Rows are points. Two turns around zero, p and q, are shown by what they do to some points. Where does a point land after both, in the order given? Backwards means that the second turn is done in reverse. Each puzzle has new turns, and all numbers are rounded.
(in the rows, 128 means zero)

Turn p:
[ 99 120] -> [126 158]
[119 176] -> [177 127]
[167  88] -> [81 98]
Turn q:
[ 99 170] -> [108  81]
[ 86 132] -> [147  90]
[153  92] -> [145 168]
[174 119] -> [111 172]
Where do these land?
q, then p backwards: [146 139] -> [123 108]
q, then p: [170 106] -> [175 122]
q, then p: [ 68 139] -> [ 68 117]

Turn p:
[179 144 131] -> [177 148 121]
[152 142 123] -> [154 133 117]
[ 47 111 158] -> [ 41 131 139]
[ 90 140 110] -> [ 98 105 106]
[171 103 118] -> [170 123 156]
Turn q:
[158 171 181] -> [ 72 169 155]
[138 145  73] -> [116  99  79]
[ 84  93 124] -> [173 102 149]
[132 104 133] -> [149 141 128]
Where do these land?
p, then q: [107 155  76] -> [178 115  94]
q, then p: [179  80 168] -> [161 156  60]
p, then q: [115  91 115] -> [152 144 158]
p, then q: [112 178 123] -> [132  89  92]
q, then p: [127 135 159] -> [112 154 118]

Turn p:
[127  91 150 166  99 101] -> [145 131 111 161 178 101]
[153 157 149 105 134  74] -> [147 102  73 134  92 121]
[178  90  73 134 132 152] -> [113 103 193 177 116 125]
[100 106  98 103 109 134] -> [ 98 132 150 110 130  90]
[159 196  94  98 116 164] -> [163 113 170  90  63 142]
[ 85 131 168 122 142 148] -> [111 145 106  88 157 153]
[113 121 117 141 115 101] -> [130 146 118 141 132  99]
[131 115 148 180 199 162] -> [110 157 132 163 152 208]
[106 145 156 102 106 116] -> [136 121  98  88 133 112]
Turn q:
[101  58 110 106 155 141] -> [ 66 107 182 126 135 135]
[140 127 112 174  93 134] -> [137 146 111 182 133 139]
[130 156 161 138 157 123] -> [145  98  97 108 134 111]
[125 141 162 127  73 156] -> [145 137 114 153  66 117]
[101 151  95 106 155  85] -> [111 161 123  79 166 118]
[136 120 144 110 151  60] -> [113 122 103  74 143 171]
[163 143 111 135 112 198] -> [179 124 167 175 119 105]
Where do these land?
q, then p backwards: [101  87 138 115 103 146] -> [134 119  83 107 161 129]
q, then p backwards: [154 174  81 225 143 115] -> [128  84 192 208 106  85]
q, then p backwards: [108 133 144 123 136 164] -> [140 120 102 106 106 112]
p, then q: [134 118 140 123 124 131] -> [118 118 137 127 134 131]
p, then q: [143 148 114  74  54 126] -> [113 134 134  87 100 208]
p, then q: [143 105 167 165 182 126] -> [129 108 147 176 164  81]
p, then q: [106 137 138  89 113  96] -> [109 170 144 105 136 148]
q, then p backwards: [136 121 103 112 167 119] -> [116 111 142 126 108 168]
